Every row gives one point. Any point is a mix of the corners, with weights that add up to 1. It lies inside the corners' shape when no weight is negative. Is each point inside? If not, which corners have a negative weight?

Corners:
(1): [  1 -13 -33]
(2): [13 16 -9]
(3): [-30  60  33]
(4): [ 46 -26 -11]
Points:
[-15  14 -16] -> outside (4)
[ 31 -21 -12] -> outside (2)
[-17  44  23] -> inside
[ 10  -8 -10] -> outside (2)

Corners:
(1): [-22  26 -14  17  -3   8 -39   2  18  10  -5]
(2): [-12 -12   5   6 -30 -20   5 -10 -26 -13 -13]
(3): [ 33   9 -41  24   7  29 -53  37 -20  22  -8]
(4): [ 16  19   4  25  32 -25  28 -44  18  -9  16]
(5): [ 25   5 -24   1  22  26 -52   7  25 -21 -22]
(6): [-24  -7  19  10  30 -35 -27   1 -11 -20  36]
(7): [-26 -17  29 -32 -18 -16  14 -28 -23  16  15]
(8): [ -5  -6  17 -15 -15 -32 -13   9  -6  31 -22]
(9): [-1 17 16 25 42 11 54 -1 51 -4  5]
(10): [ 29  60   7  20   0  32 -13  37  15  12 -16]
(11): [ -7 -17   0   7 -28 -42  15   3   4 -10  31]
(12): [-42   7 -20 -33 -12 -28   3   8 -13  -7 -10]
Points:
[ -4  11  -8   5  -6  -3 -23   8  -4   5  -6] -> outside (9)
[-8  2  0 -2 -3 -5 -8  5  2  2 -1] -> outside (4)
[  2   1   4   4   2  -4 -14   0   2   1  -3] -> outside (12)
[ 1  4 -2  7  1 -7 -1  0  5 -4 10] -> outside (8)

Corners:
(1): [ -1  21  42  17  11  22  25 -45  -6  21  14   8   5   1   0  -8  28  21
  -1   5]
(2): [-16  -7  -6 -25   3 -18 -26 -27  23 -28  -2 -45  23   5 -16  45  49 -42
 -17  27]
(3): [ -6  -8  13 -13   5  23  -8  14   9 -29 -36 -16  10  -3 -20  41  27 -13
 -46 -17]
(4): [ 20 -11  32 -21   1   6  45  -6  -6   9  23   9  26  22  -2 -15  -3 -10
  -2  25]
(5): [ 15  -7 -12  12 -48 -41 -10  23  20  -1 -22  26 -18  -3  33   0  14 -33
  -2 -24]
(6): [ 24 -22  38   7  13  -3   4 -27   2  23  38  24  28   8 -40 -18 -14  17
   3 -10]
(7): [-20 -14 -10  33 -17 -45  13   3   9  -1 -41  -6   8 -18  24  -3 -12  -7
  10   0]
(8): [  9 -31  12  -6   2  10  11 -14 -12   5  50  -2  -7 -23   9 -12  14  28
 -14  24]
(9): [-10  13 -22 -28 -40 -24  -8  21  15 -10 -23 -29   1  11   7 -35  -9  -9
  -4 -21]
(10): [-28  -5 -36  -4  -8 -43 -12  11 -20   4 -26   1 -28  29  24 -26  -9 -12
 -15 -19]
(11): [-19   4  12 -55   0 -38 -38  27  16 -19 -28 -13  -2  11 -20  25  54  22
 -16  -1]
(12): [ 24  11  24  16 -21  -2  37 -16 -11  18  18   2 -24  -3 -41  15 -17  15
 -13  34]
(13): [ 21   7  10  -7  45   5  39 -38   3 -21  29  24   2 -18 -32 -20  21  -5
  11  21]
(14): [ 42  35  -5  -2  19  -2  12 -10 -23  -8  34  12  35   9   0   0  -5  19
 -31  26]
(15): [-16   3 -29  27  -2 -17 -12  33  25   8 -35   6 -24  21  13 -44  -5 -16
  -6  26]
(16): [ 27 -12 -56   5 -24 -32 -19   0  39 -14 -60 -11 -19  17  35  -2  -6   3
  18 -29]
(17): [ -7   3  13 -18  19  15  18 -37   4  22  27  51  10  -8 -21  23 -12  14
 -15  25]
(18): [ -4  -2 -40  11 -14 -40  43  18  32  10 -30 -22  -4   7  11   2  29   6
 -23 -17]
(19): [  4  -2   8  16  -1  22  18 -23 -15  10  43  30  22  23 -24   2  14  30
  24  15]
(20): [ 31  10  -1 -19  25  18  12  -7 -16  45   1  18  22 -21 -32  -6  15  15
  20   6]
(21): [ -6  20   7 -14  37   6 -18   0  12 -20  16 -34  10  21   5  42   8  -9
  -1 -11]
Points:
[ 12  -2  -1   1 -10 -16  12   0  -1 -11   6  -2   0  14   8  -5   6  16
  -2 -14] -> outside (2, 15, 17, 20)
[ -3  -5  -2   1  -4 -12   4  -1   9   2  -7   0  -1   4   0   3   9  -3
   1  -1] -> outside (14)
[ 9  3  0 -9  2 -5  5 -5  5  2  6  4  4  7 -8 -3  9  3 -8  2] -> outside (7)
[ -1  10  10 -17  16  -2   0 -15  -2  -1  18  -5   8   3 -20  18  25   5
 -13  -1] -> outside (4, 7, 15, 16)
[ 11  -5   7  -3   3  -6   6  -7   2   9   9   9   7   1 -10  -4   6   6
  -2   3] -> inside
[ 19   3  18  -3  20   4   7 -33 -10  -2  24  17   8 -11 -20  21  15  10
   1  12] -> outside (4, 9, 15, 18)
[ 8  1  0  0 -3 -9 12 -1  1  7  0  5 -1  3 -4 -7  0  7 -4  3] -> outside (2)
